Every row gives one point. The last column is the point's height on a tilted bowl or saddle (a function of degree 2), plus a little noise. Count its main directions that bend up, bend down and stay straight.

Points, 16 rows:
[[-24   7  36  16]
 [  2   6  19  13]
 [  6 -18 -25  13]
 [-30   6  59  29]
 [ 60 -17  59  68]
 [ -3  23 -22   9]
 [-42   7  25  13]
 [ 31  -6 -48  25]
 [  4 -22 -30  14]
 [ -3  31  46  23]
 [ 11 -37  15  26]
 [  2  28  78  45]
 [-10 -18  40  25]
 [ 17 -28  15  24]
 [ 65 -68 -12  67]
 [-17 -42 -18  18]]
Directions: 3 up, 0 down, 0 straight

Points, 25 rows:
[[-88  44  70  30 -95]
 [ -6 -29  11  21   1]
 [-33  12  -9   1 -13]
 [-25  -9  16  18  -9]
 [-48  28  26  -7 -22]
 [-14 -16  -9  25  -9]
 [ -5  12 -75  18  -4]
 [ 17  21  28 -49  -2]
 [-19 -50  18 -45  18]
 [-41 -14  27 -31   4]
 [ -3  18 -43  34   0]
 [-34  95 -30  16  -2]
 [-26  47  17  36 -28]
 [ -7  -5 -14 -38  -3]
 [ -7  -8   7  15  -2]
 [ -9  28  17  37 -15]
 [ 39  27  -1 -22  -4]
 [  5 -19 -25  57  -7]
 [  5 -47  11  -8  11]
 [-64  12 -15  -5 -32]
 [  8  19 -55  26   6]
 [  0 -23  39  34   4]
 [-10  -2   4  75 -20]
 [ -9  20  35 -11  -4]
 [ 71  -1  18  33   4]]
Directions: 1 up, 2 down, 1 straight

Points (49 x 7):
[[-24  33  23   5  23  12 -19]
 [  2   8 -18 -70  12 -12 -57]
 [  8  10 -43   2  32  -5 -27]
 [ -8 -22 -15 -53   4  50 -46]
 [ 46   3 -56 -11  36  33 -30]
 [ 23 -20 -31   8  45   8 -27]
 [ -2 -23   3 -36 -17 -36 -30]
 [-32  15  30  -3  31  -1 -21]
 [-10  66  58   4 -20   6 -33]
 [-71  31  29 -12  -8  -1 -35]
 [-29  20 -32  -1  38  34 -38]
 [ 17 -32   7  -3  -6 -28 -16]
 [-49 -33  33  54  25 -35 -15]
 [ 54  -8  -5  58 -58  37  -1]
 [  2  23  34   1  66   8 -36]
 [ 28  -3 -22 -20   9 -31 -31]
 [-34  -7  53  -6  11 -50 -21]
 [ 28  -4  18  -5  11  -8 -13]
 [-37 -46 -24   9  19 -25 -36]
 [ 11  -5  13 -20 -39  32  -8]
 [ 51 -59  95  32 -42 -12 -61]
 [-56 -12  37 -18 -71 -18 -35]
 [ 28 -42 -48   0 -23 -20 -28]
 [  9 -14 -12 -42  -2 -57 -50]
 [-40 -26 -20   8 -57 -56 -40]
 [-15  14 -14 -11  36 -76 -60]
 [-38  25  -6 -14   1 -29 -29]
 [ 43 -11  27  18 -51 -60 -35]
 [ 22  36 -29  -2  40 -25 -41]
 [ 46 -16 -49  41   9  26  -8]
 [  4  17 -36 -62  -6 -30 -57]
 [ 10  45 -32   3 -20 -25 -18]
 [ 21   8  41  45  17 -25 -14]
 [ 28 -55 -59   3  -7 -32 -47]
 [ -5 -10  15  -2  27 -29 -18]
 [ 22 -26 -17   2   3  30  -9]
 [ 38  48  10 -23   4  29 -22]
 [-42 -18  24  -8  24  14 -24]
 [ 28  14 -11  50  12 -66 -37]
 [  3 -28  19 -31 -35  -3 -18]
 [ 38 -38  -6 -19  12  -1 -25]
 [ 36 -12  -7 -19  16 -24 -28]
 [  7  -9 -43  51  19  23 -13]
 [ 22  60  20  34 -30 -31 -23]
 [  5  32 -22  -2 -28  63  -6]
 [ -5  58  52  -7  44  16 -48]
 [-24  -2 -21  -7 -11  10 -15]
 [ 47   7  10 -13  31  13 -24]
 [-11  -7 -76   6  -4  14 -32]]
Directions: 0 up, 5 down, 1 straight

Points:
[[ 10 -30 -11  25  -5  19  13 -12  -1]
 [ -9  -7  11 -46 -17  32 -16   0  33]
 [-34  23 -49 -42  38  -5 -30  32  64]
 [  2  -4 -30 -13  21   5 -12 -29  18]
 [-14  24   0  48 -31  -8 -16 -54   3]
 [ -5  23  -7  49 -30   3  16  -4  -1]
 [ -1  45  17 -52 -46   8  29  -5  10]
 [  9  32  12  16  -3 -45  36 -14   5]
 [-38   2 -33 -46  60   9 -24  24  78]
 [-16  10  25  -9  40 -22 -22 -19  31]
 [ -2  27 -13  46 -31  28 -59 -31  21]
 [-27  14   8  45  32   5   0  27  29]
 [ -2 -22  14 -20  30  26   0  -8  32]
 [-24  17 -38  83  18 -35  18  22  35]
 [  0  27 -45  -1   5  -4 -26  10  21]
 [-36 -39  29 -31 -11  43  -9  37  40]
 [ 16   3 -43 -22  28  15 -23  55  43]
 [  0  34 -39 -14  11 -50   2  32  35]
 [ 18 -13  15  11 -17   5  49   4   1]
 [ 11   5 -17   8  -9  42  45   5   2]
 [ -9 -53  77 -29   5  10 -43 -20  95]
 [ 57 -21  12  -6 -13  37  13 -36   4]
 [  2  55   5  84  16  -5  -1 -29   5]
 [-42   6 -14  22  26  14  30 -36   8]
 [ 37  48  17  80 -24  27  23 -24   7]
 [-28   4  48  13 -18  11   4 -23  16]
 [-16  17  -5 -77   2  56   1 -26  43]
 [ 12   7  20  -2  -6   2 -40  -4  18]
 [  1  24  27 -12  -2  15 -38  18  18]
 [ 19  -2 -58   0 -31 -21 -28 -21  20]
 [  8  54 -50  30 -10  13  33  12   9]
 [-72 -20 -16   4 -27  18   5 -36 -15]
 [ 21 -12  -9 -28 -21 -24   0   0  13]
 [-10   5  34 -37  32  30  37 -40  26]
 [ -5  17 -26  22   0  19  -7   0   8]
 [-20  46  13 -69  44   0  30   6  30]
 [  0 -26 -34  41 -34  77  17   1  25]
 [ 28 -11  23 -38  -6  29   5  35  24]
 [ 25 -51 -34  23 -27  -1 -16 -47  -7]
 [ 38 -45  29  28  -7  21  -3  95  36]
 [ 13  37  41 -41  53  49 -32 -10  47]
 [  1 -13  44  28 -29 -43   5 -85  12]
 [ -1 -49 -40  17  -8  16   6 -35  -6]
 [ -6 -29  21  22 -21 -20 -10  15   6]
 [ 16  -6   0  -8 -27 -34   5 -13   6]
 [ 72  38 -30 -40  45 -38  -1   1  -5]
 [ 36  49  12  22  -8  13  21  73  -7]
 [ -1   8 -28 -14 -47 -18 -14 -47  20]
 [-18  10  14 -17  22 -88  15  -7  43]
 [ -1 -15   1  12  26 -48 -26 -57   5]
 [ 45   7 -10  16 -57   7  43  -7   0]
 [-19 -55  -2 -25  23  53  31 -19  27]
 [ 36  46 -63   5 -18  -3  -2  48  12]
 [ 48 -58 -23   8  46  24 -81  10  68]
 [-21  11  24  15  29   6 -27   9  29]
 [  7   6 -25 -53  -1 -44  17  27  37]
 [-37 -23  -1 -38  23 -33  -1 -51  23]
 [-23  10  31  50   1  21  56   8  25]
 [ 17 -29 -63 -25  18 -20  12 -65  -2]
 [  4  28  17 -42 -42 -18  54  11  18]]
Directions: 4 up, 2 down, 2 straight
